Each row is a point. The points of each table are mixes of a few directions, plus a little noise. How many directions does each table use, and how many do they share? Where both have some left over, give the other angles between the two spaces (their principal angles), to ten degrees, smallest first.

First:
[[-30  -1  -3]
 [ 33 -38  19]
 [ 14  35 -13]
 [-46   3  -6]
 [ 14 -21  10]
 [ -1  -8   3]
 [ 15  30 -11]]
Second, 7 rows:
[[ -1  -4   1]
 [  3  13  -5]
 [ -7 -32  12]
 [  3  14  -5]
 [-13 -60  24]
 [ 12  54 -20]
 [  3  16  -6]]
Directions: first 2, second 1, shared 1

First:
[[ 12   1   0   0]
 [ 11   1   0   0]
 [-16  -1   1   0]
 [-43  -3   2  -1]
 [-60  -4   2  -1]
 [ 31   2  -1   0]
 [ 30   2  -1   0]
 [ 35   2  -1   0]]
Second, 8 rows:
[[-28  -4  10  48]
 [-18  -2   6  30]
 [  9   1  -3 -15]
 [ -6  -1   2  10]
 [ 29   4 -10 -50]
 [  8   1  -3 -13]
 [ -4  -1   2   8]
 [ 10   1  -4 -17]]
Directions: first 1, second 1, shared 0; angles 60

First:
[[ 30   9  -5 -41  -4  20]
 [-30   4 -32  42   2 -29]
 [-28  -9  -2  43 -17 -16]
 [-37 -11  12  43   7 -22]
 [ 49  -9  -9   0  19  20]
 [ 35   0  -1 -20   6  19]
 [-28   7  11  -9  16 -14]
 [ 11   9  27 -60 -27  24]]
Second (6 x 6):
[[-27 -30 -23 -39 -12   1]
 [ -8 -19  -5 -42  21 -13]
 [ 12  17  18  36  11 -11]
 [ -6   2   8  33  -1 -11]
 [-17 -14 -27 -17 -40  28]
 [ 48  44  29  28  21   7]]
Directions: first 4, second 3, shared 1; angles 30, 60

First:
[[-33 -15 -21 -11 -20   6  17 -22]
 [ 19   8  10  13 -14  12   7 -12]
 [ 13  14   2  10   6 -17   3  13]
 [ 20   5  18   0  32  -6 -28  27]
 [ 11   3   6  10 -17  13   9 -16]
 [-27 -14 -17  -8 -25  13  18 -27]
 [ 12   9   7   2  22 -16 -13  24]
 [-16  -9  -5 -14  17  -6 -12  12]]
Second:
[[-10 -27   8  16  21  10   4   9]
 [  0  10  39  18  12  -2  12 -10]
 [ -2 -13 -25  -8  -3   3  -8   9]
 [ 13  38   2 -16 -23 -13  -1 -15]
 [  1  -4 -24 -12  -9   0  -8   5]
 [ -2  -2  13   8   7   1   5  -1]
 [ -5 -12  14  13  14   5   5   2]
 [  6   0 -60 -34 -28  -3 -21   9]
 [  0   8  32  15  10  -1  11  -8]]
Directions: first 3, second 2, shared 0; angles 50, 70

First:
[[  7   5 -15   4  16 -24 -31   8  -8]
 [  3  -2 -25   0  -6  49  12 -21  17]
 [-17 -11  48  49  17  24  -5 -28  -3]
 [ -8  17   6  33  22 -48  18  14   6]
 [-24 -15  35  19 -12   3   3 -16  -3]
 [ 26  15   0  25  44  53   5 -10   6]
 [ -2  -9  -4 -49 -38 -25   0  19  -8]
 [ 22  13 -16 -56 -17  -9  32  33   3]
 [ -5 -11 -30 -24 -24 -21 -35   2  -6]]
Second, 7 rows:
[[  6 -22  22  20  10  10  -4  24  30]
 [ 17  49  -5  19 -60  19  -7 -19  -9]
 [-22 -39  -2 -17  42   0   0  38  22]
 [-17 -32   0 -11  26   9  -2  41  23]
 [  5 -29   8   2  18  -5   9  -5  -7]
 [  4  44  -5  -5  -6 -30  -7 -36 -14]
 [  7  30 -19 -10 -31  -2   7 -42 -42]]
Directions: first 5, second 4, shared 0; angles 40, 50, 80, 80

First (10 x 11):
[[ -1   6  13  47 -60 -10   6   7 -38 -24  -9]
 [ 19 -28   3 -19  15  30  11 -40  32 -18   7]
 [ 12 -15   7   8 -16  16  12 -23   5 -21   1]
 [-12   5   9 -16  28 -26 -59  14  -6   4  -3]
 [  5  -9  -4 -22  26  10  -1 -12  21   4   5]
 [ -6  11  -7   5  -4  -5  10  15  -7  12  -1]
 [-11  12   0  -2   9 -19 -23  19 -11  11  -3]
 [  0   2  -1   3  -4   0   4   2  -2   1   0]
 [  0  -1  -1  -7   9   0  -4   0   5   3   1]
 [ -5  17 -20   3  -3   4  43  19   1  27   2]]
Second, 10 rows:
[[ 20 -21   1  13   2  10 -28 -12  13  10  -5]
 [-10   6  -8  11   4 -24  -6  -5  14  16  -5]
 [-11  17  -2  -7  30  -4  -8  14  18 -30  11]
 [ 20   4   5  19 -20   1  20   4   7 -22  18]
 [ 14   4 -11  25   3  37   6  29   1 -16  -1]
 [-21 -12  -3   8 -28  11  18 -22 -29  13 -31]
 [ 21  -9  12 -16  -9 -24  -9  -9   2  29  17]
 [-19  29   5 -37  22   0  23  29 -14 -30  22]
 [ -2  -1   6 -12   3   3   1  -3  -4 -13   4]
 [-13 -18  -6  -2  -7  -7 -17 -23 -10  43 -29]]
Directions: first 3, second 6, shared 2; angles 80

First (8 x 12):
[[-28 -16   4   6  -1  -2 -16 -31  45   7 -29  52]
 [ 16 -32  27  32 -34 -30  28  25  -3 -10  30 -36]
 [ 49 -19 -11  13 -40   4 -52   6 -48 -26  17  -3]
 [ -1   4 -24 -20  -1  -8 -11  -7 -15  -4 -12  -9]
 [ 47  21  -1   6  16  33 -28  37 -51 -15  52 -47]
 [-39  -5   7   1  27 -10  13  -7  45  14  -7  -4]
 [ -7   2 -16 -16  -6 -12   6  -9  -5   1 -19   2]
 [-36  46  10 -22  40  25  60 -13  35  30 -31  45]]
Second, 8 rows:
[[ 13  39  17 -45 -11  -2  24   9 -30  15 -44  52]
 [ 33 -25 -35  41  48 -31  -4  20 -19 -26  -2 -19]
 [-32 -16  16  40  -8  44  -4  -1  27 -30  27  -1]
 [ 23 -19 -14  -3  12 -39 -41  20 -24 -12  -2 -28]
 [ 23  33 -12 -13   6  30  21 -29  -2  31 -16  54]
 [ 22  -9  39  14  27 -26 -15  32   7   7  -2  21]
 [-28  -9  11  -5 -26  13 -19 -10  18  -1  23 -24]
 [-50   5 -22 -31 -45  12  37 -41  22  18  16 -54]]
Directions: first 5, second 6, shared 3; angles 70, 80

First (10 x 14):
[[ -2 -17 -17  23   1   9   1  26 -28  53   5   0 -28 -23]
 [  0 -10  -4  22  34  -7  -7  11  -1  19   0 -12 -14  -5]
 [-27  47 -10  19  50  31  23 -25   0 -18  -8  17 -13  24]
 [ 13  -2   4  -8  12 -30  -7   6  39 -35  -4 -18  27  33]
 [  4  -8 -14 -16   1 -10  -3 -19  27 -33  -7  18  24  25]
 [ 10 -45  -8 -25 -36 -11 -18 -17   0   6   0  25  11 -26]
 [ 12 -31 -13   9  -1 -14 -12  25  -1  29   0  -8  -6  -9]
 [  4  35   1 -10 -37   7  23  30  -1  -5   4  -9   8  28]
 [  3   9  48   2  -2  -1 -12   3 -20   4  12 -34 -11 -36]
 [-15  23  12 -19 -20  26  11 -36 -15 -19   1  24   2 -12]]
Second, 8 rows:
[[ -9  25  -6  -9 -11  18  17 -15  -1 -13  -3  19   4  16]
 [  9 -27  18  22  -3 -17  -5  24 -11   1   6 -20  14 -25]
 [  3  13  47 -29  20  16 -10  31 -17  22  20 -50 -41 -15]
 [ -1  -6  -9 -35  -1   7   2 -13  14 -20   0  17   7  21]
 [ -3  16 -45   3  27   0 -16 -30  24  31 -17  19 -30  20]
 [ -7  18  19   4 -22  12  23   6 -18 -20   6   0  18  -4]
 [  4 -36 -12 -15 -20 -11   6  -9  14 -40  -2  27  42  11]
 [  4  -2 -14  60  14 -23 -14   5  -5  39 -13 -12 -11 -23]]
Directions: first 5, second 4, shared 2; angles 40, 80

First, 10 rows:
[[ 29  15  20  16  11  -8   6 -13   2   8  -9  28 -31 -11 -39   6  -1 -12]
 [ -3 -44  29  11   0  42 -20  47  17  -2  -5   8 -44  16 -31  13  14  28]
 [ 12  15  -6  -5   2 -10  12 -13  -5   0  -2  -4  12  -6   4   0   4  -6]
 [ 11  12 -18 -11 -14 -11   3  -5 -19 -21  13 -37  45 -12  40   3  22   3]
 [-21   2   0  -3  17  -4   8 -13  18  29 -14  32 -24  13 -24 -14 -35 -14]
 [-47 -17 -16  11 -28  -6 -40   7 -17 -21  31 -16  26  -2  52  -5 -14   8]
 [ 22  13   5   7  -1  -9   2  -8  -8  -6   2   1  -1 -12  -5   6   9  -5]
 [ -4  -4  -1 -21  19  13  25   3  21  25 -23   8 -11  18 -22 -10  -9  -1]
 [ 32  11   5 -19  23  10  38  -2  16  19 -28   3 -11   7 -33   1  12  -3]
 [-31  -3 -18  14 -31 -19 -37  -5 -27 -28  36 -21  37 -13  60  -1  -6   2]]
Second, 9 rows:
[[-42   4  10 -50  -1  -1  17  30  -7 -43  11 -16  54  31  58  19 -27   3]
 [ -1  -4   0  18 -30  37  -8  32 -30 -13 -13 -21 -20  -4   0   9  26 -10]
 [ 24 -24   2   9   9   6 -17   0  25  11  10  -9   4  -8  -4  -4  30  38]
 [ 26  -3 -16  15  26 -42   0 -56  29  43   6  30 -26 -18 -46 -25 -13  -1]
 [  4 -10  -6   9 -12  13  -5  12  -9  -3  -2 -12 -12  -3  -5   1  15   1]
 [ 10 -13 -16   1  10 -23   1 -25  15  17   9   6 -13  -6 -22 -14  -6   4]
 [-12  10 -18 -12   8 -38  19 -32  -2  10   2  19 -13   2 -19 -13 -40 -31]
 [ -5   5   9  -2  -5  13  -1  14  -6 -10  -3  -4  10   4  14   8   5   2]
 [ -3  35  35  12  -5  33  -4  24 -15 -12 -19   8  17   1  25  19  10  -6]]
Directions: first 4, second 4, shared 1; angles 40, 80, 80

First (9 x 20):
[[-19 -30  -6   1  12 -16  -7   4  20   3  -5  14 -16   2  33   4  26 -23
    5  -2]
 [ 13  19   4   0  -8  11   4  -3 -13  -2   3  -9  10  -1 -21  -3 -17  15
   -4   1]
 [-35 -54 -11   1  22 -29 -12   8  36   5  -8  25 -29   4  60   9  46 -42
   10  -4]
 [  5   7   2   0  -3   4   2  -1  -5  -1   1  -3   4  -1  -7  -1  -5   5
   -1   0]
 [  4   5   1   0  -2   3   1  -1  -3   0   1  -2   3   0  -6  -1  -4   4
   -1   0]
 [-10 -15  -3   0   6  -8  -4   2  10   1  -2   7  -8   1  16   2  12 -11
    3  -1]
 [ 18  27   6  -1 -11  14   6  -4 -18  -3   4 -13  15  -2 -30  -4 -23  21
   -5   2]
 [  4   7   1   0  -3   4   2  -1  -4  -1   1  -3   4   0  -7  -1  -6   6
   -1   1]
 [ 22  33   7  -1 -14  18   7  -5 -22  -3   5 -15  18  -2 -37  -5 -29  26
   -6   2]]
Second, 11 rows:
[[  6 -11  13  -4 -16   0  -1 -10  12   0  11   9   4 -20  -2  -8   4   2
   -7   4]
 [ 15 -28  33  -9 -42  -1  -4 -26  32   1  28  24  10 -51  -6 -21  10   5
  -19  11]
 [  2  -5   5  -2  -7   0   0  -4   5   0   5   4   2  -8  -1  -4   1   1
   -4   2]
 [-12  23 -27   8  34   0   3  22 -26  -1 -23 -19  -9  42   5  17  -8  -5
   15  -9]
 [ -5   9 -11   2  13   0   1   9 -10   0  -9  -7  -3  16   2   7  -3  -2
    6  -3]
 [  7 -13  16  -4 -20   0  -2 -12  15   1  13  12   5 -25  -3 -10   5   2
   -9   5]
 [ 14 -26  30  -8 -37   0  -3 -24  29   1  26  22   9 -47  -6 -18   9   5
  -17  10]
 [-11  20 -24   6  29   1   2  18 -22  -1 -20 -17  -8  36   5  15  -7  -4
   13  -8]
 [ -2   4  -4   1   6   0   1   4  -4   0  -4  -4  -2   7   1   3  -1  -1
    2  -2]
 [ -4   8 -11   2  13   0   1   8 -10   0  -9  -8  -3  15   2   6  -3  -2
    6  -4]
 [-10  19 -22   6  27   0   2  17 -21  -1 -19 -15  -7  33   5  13  -7  -4
   12  -7]]
Directions: first 1, second 1, shared 0; angles 90
